Each row is a point. Any point is a mix of the corners, with weights that add up to 1. It lies inside the corners' shape when no weight is negative. Say inside or outside, and name the corners with a negative weight.

Corners:
(1): [ 29 -76]
(2): [28 55]
(3): [-61 -11]
Points:
[ 25 -65] -> inside
[ 26 -69] -> inside
[ 5 17] -> inside
[ 40 -12] -> outside (3)
[20 42] -> inside
[ 11 -44] -> inside

Corners:
(1): [-16  20   7]
(2): [-91 -10   9]
(3): [121 -10   4]
(4): [-23   2 -21]
Points:
[-23   1 -17] -> inside
[-44  -4  10] -> outside (4)
[-18   6 -11] -> inside
[51  3 -2] -> outside (2)
[-43 -12   5] -> outside (1)
[-56  -2   5] -> inside

Corners:
(1): [ -22  -28  -53  -75 -118   89]
(2): [  32   -7   11   67   35 -100]
(3): [ 30 -23  55  19  63  12]
(4): [ 12  38  42  12  33 -57]
(5): [ -2  10  35  21  -5 -62]
(6): [-9  0 44 18 51 25]
(7): [-42 -54 -74 -54 -90  15]
Points:
[ -6  -3   7  -8 -32 -10] -> inside
[  6   5  29  28  24 -57] -> outside (1)
[  3 -15 -12  -2 -30  -6] -> inside
[ 23  27  69  41  70 -60] -> outside (1, 7)
[-10  -6  11 -16 -12  25] -> outside (2)

Corners:
(1): [ -4  80 -63  51  31  31   4  13]
(2): [  2 -25 -57  24 -41  -5 -28  -7]
(3): [ 20 -12  17  26 -35  -3 -80 -93]
(4): [-19 -28  -1  -9  56   3 -53 -52]
(5): [  35   61 -121  -50  -32    5  -14   26]
(6): [ 51  44 -26 -35 -42 -23   4  -9]
(7): [ -5 -39  -5 102  51  23 -59  -1]
(8): [ 10 -27 -52 -10  -9  41 -21   2]
(9): [ 49 -26 -24 -15 -28  -9 -27 -70]
Points:
[ 34   7 -68 -61 -27  -8 -13 -21] -> outside (1, 3, 7)
[ 19   4 -21  21  11   3 -39 -28] -> outside (2, 8)
[ 10   9 -54  10  -8  18 -20  -4] -> inside
[ 28  17 -34 -22 -25  -5 -21 -27] -> outside (7)

Corners:
(1): [-19  47 -36 -53  56  59 -10  -2 -57 -46 -31]
(2): [ 57  29  -5  83 -35 -16 -25 -28  63  97 -50]
(3): [-21  12   3 -41  33  60  43 -29  -7 -51   1]
(4): [ -36   24  -40 -121   59   22   61   44  -44  -70   28]
(5): [  9  40  -2 -45  25 -10  41  17 -47 -37  59]
(6): [ 31 -13  55   4 -14 -16 -15  34  29  68  47]
(7): [-28  68 -56 -27  13  68   7 -14  -7 -53  47]
(8): [-39  -4 -41  -1   3  25  25  -8 -42   1   8]
(9): [ 57 -38  37  54 -67 -72 -55  21  60  25  42]
(10): [ 41 -25  29  81 -15 -39 -41  70  49  41  45]
(11): [-12  10 -10  55  41 -63 -40 -12  49  34  36]
(12): [-67  59  -4 -14  -7   9   0   4 -19 -16  -6]
Points:
[  8   8   5  20   0  -6 -14  27  14  12  23] -> inside
[ -1  19 -12  24  11 -11 -11  -1  20  10  13] -> outside (6)
[-24  22   4 -38  31   9  23  18 -25 -19  31] -> outside (2, 7, 9)
[ 13  22 -12  28  -8   4  -4 -11  19  33  -9] -> inside
[ -8  19  -6 -11  18   8  10   1  -8 -12  20] -> inside
[-6 16 -2 -3 10 15 -5  3  6 -3 10] -> outside (5)
[ -4  32 -17 -10  18   4  -7   6   2 -26  22] -> outside (6, 8)
[ 14   4   8  29  -2 -32 -23   6  31  28  27] -> inside
[ 10  19   1  35 -21  20 -18 -10  19  34 -22] -> outside (4, 5, 11)

Corners:
(1): [ 27  -2  13 -26 -11 -24 -10 -39 -22  25 -32 -59  56  63]
(2): [-10   5  25   1   6 -17   3  -5   5 -45   8  22  99  -6]
(3): [ 24 -30   9  -5  33  57 -25  22 121  29 -15  87 -32 -14]
(4): [ 10  24  23   2 -18 -14 -19  -1  -8  20  36  17  24  17]
(5): [ 21  23  33 -11 -16   1  48  65 -73 -47 -62 -27  25  31]
(6): [ -8 -28  55  15  48   6  -7  26 -45  -6 -53 -16  11  17]
(7): [  7 -41 -46  10  31  49 -25  84  28 -14  17 100  16 -57]
(8): [ -29   -2   34   -6 -112  -28   -2  -26   53   48  -16  -15    1   -8]
(9): [ -5 -17  41  14 -78   7 -11 -29 -27  58  10 -50 -12 -74]
(10): [ 35 -31  26  35 -14  -5  39 -58  27  40 -32  38  49 -54]
(11): [-16 -38  14 -18 -15  32  28 -10   9   3 -55 -63 -55  52]
(12): [-17  20 -35   2 -11  45  21  59  18 -34 -34 -52  16  78]
(13): [-68 -15  31 -37  22  -3 -12 -41 -11  29 -48 -62  39  12]
(14): [-57 -59  36 -29  15  50 -17  11  12  18   6  -9   5  15]
(15): [  5  11  37  -2  -5 -61  18  21  47  11  36 -22  40  47]
Points:
[ -6 -11  18  -1 -19  -1   4   2  -2   7 -13 -14  25   2] -> outside (3)
[  4 -10  22  -5  -1   4  -2   8  35  16  -7   5  12  11] -> inside
[ -6 -21  12 -10   3  15  -9   9  11   9  -7   4  24   8] -> inside
[ -9  -6  12 -15 -11  13   2  19  21   1 -12 -11   5  24] -> outside (6, 10)

Corners:
(1): [-20 -17 -39 -44 -61  30  52  30 -36 -57 -62 -21 -42 -98 -35 -62  17 -20]
(2): [  19   33   81    5  -77 -113   26   20  -25   25  -30   66   27   49
  -67  -48   28   20]
(3): [ -6  -5  80  34 -78  36 -17  58  22 -16  -1  -3  16 -11 -48 -43 -14   5]
(4): [ 38 -10   5 -33 -22  51  39  -2   6 -64 -77 -13  12 -28  11 -78  13  66]
(5): [ 18 -21  27  69 -66 -25  11   7 -46  34 -73 -32 -23  12  10 -91  18  -1]
(6): [ 34   9 -40 -49  49   0 -29 -18  49  80  25   0  69  88  58  61 -54 -55]
(7): [ 18   0 -19 -38  35   6 -21 -96  80  81  74   5 -16  -5  45  37 -32  -9]
(8): [-14 -73  25 -42  -4  25 -34  46 -24 -48 -55   0 -52 -32 -28 -41  53  62]
(9): [-11 -10  42  37   2 -23 -28 -54 -15  45  42   3 118  21   9   9 -43 -24]
(10): [ 51  12 -44  54  26 -13 -69 -80  45  55  53  68  69  59  36  14  16 -66]
(11): [ 18  51 -71 -36   4  67 -66 -44 -19  17  85 -18 -14  32   5  14 -50  -6]
(12): [-61  31  16  22   9  24 -33  63  16 -52  53  44 -72 -61  80  60  -5  27]
(13): [ 86  -2  55  30 -15 -42  -4 -26  26  61  32 -25  42  -5  14  43 -10  23]
(14): [ 24 -39  18  56 -20 -73  16  32 -11  66  62  11  55  16 -33 -55  -3  47]
(15): [-62 -30 -41   3 -59  85  33 -34 -36 -12 -93  15 -34 -32 -27 -20  42  52]
(16): [-40 -18  22 -19 -45  72  10  67 -78  12 -17  39 -37 -76  26 -26  44  51]
(17): [-49   1 -13 -29 -39  53 -17  16   3 -16 -32 -47  19 -27 -39 -48 121   6]
(18): [  32   23  -27   -7   -1  -68 -105  -82   36   90  -16   -5   92   -1
   16    5  -55  -21]
(19): [  1  90  -4  28  65  84 -29   6   2  35  17   6 -13 -77  19  57   7   5]
Points:
[ 14  24   3  21   2 -23 -29 -14  19  46  38   0  35  18  16  13 -23 -27] -> outside (4, 8, 15, 16)
[  2   5   7  12 -17   7 -18  -9  -1  29   4   1   8  -8   3  -3   5   3] -> outside (4)
[  5  -6  13   3 -24   0  -2   1 -11  21 -12   3   3 -17   3 -22  -8  24] -> outside (10, 17)
[-14  -6   5   1 -45  10   4   3 -15  10 -11  18   9  -5  -6 -33   8  13] -> outside (8, 13, 19)
[  6   2  -2  -2 -18  19  -8   2   0   4 -12   2  -4 -19   6 -21  10  15] -> outside (9)
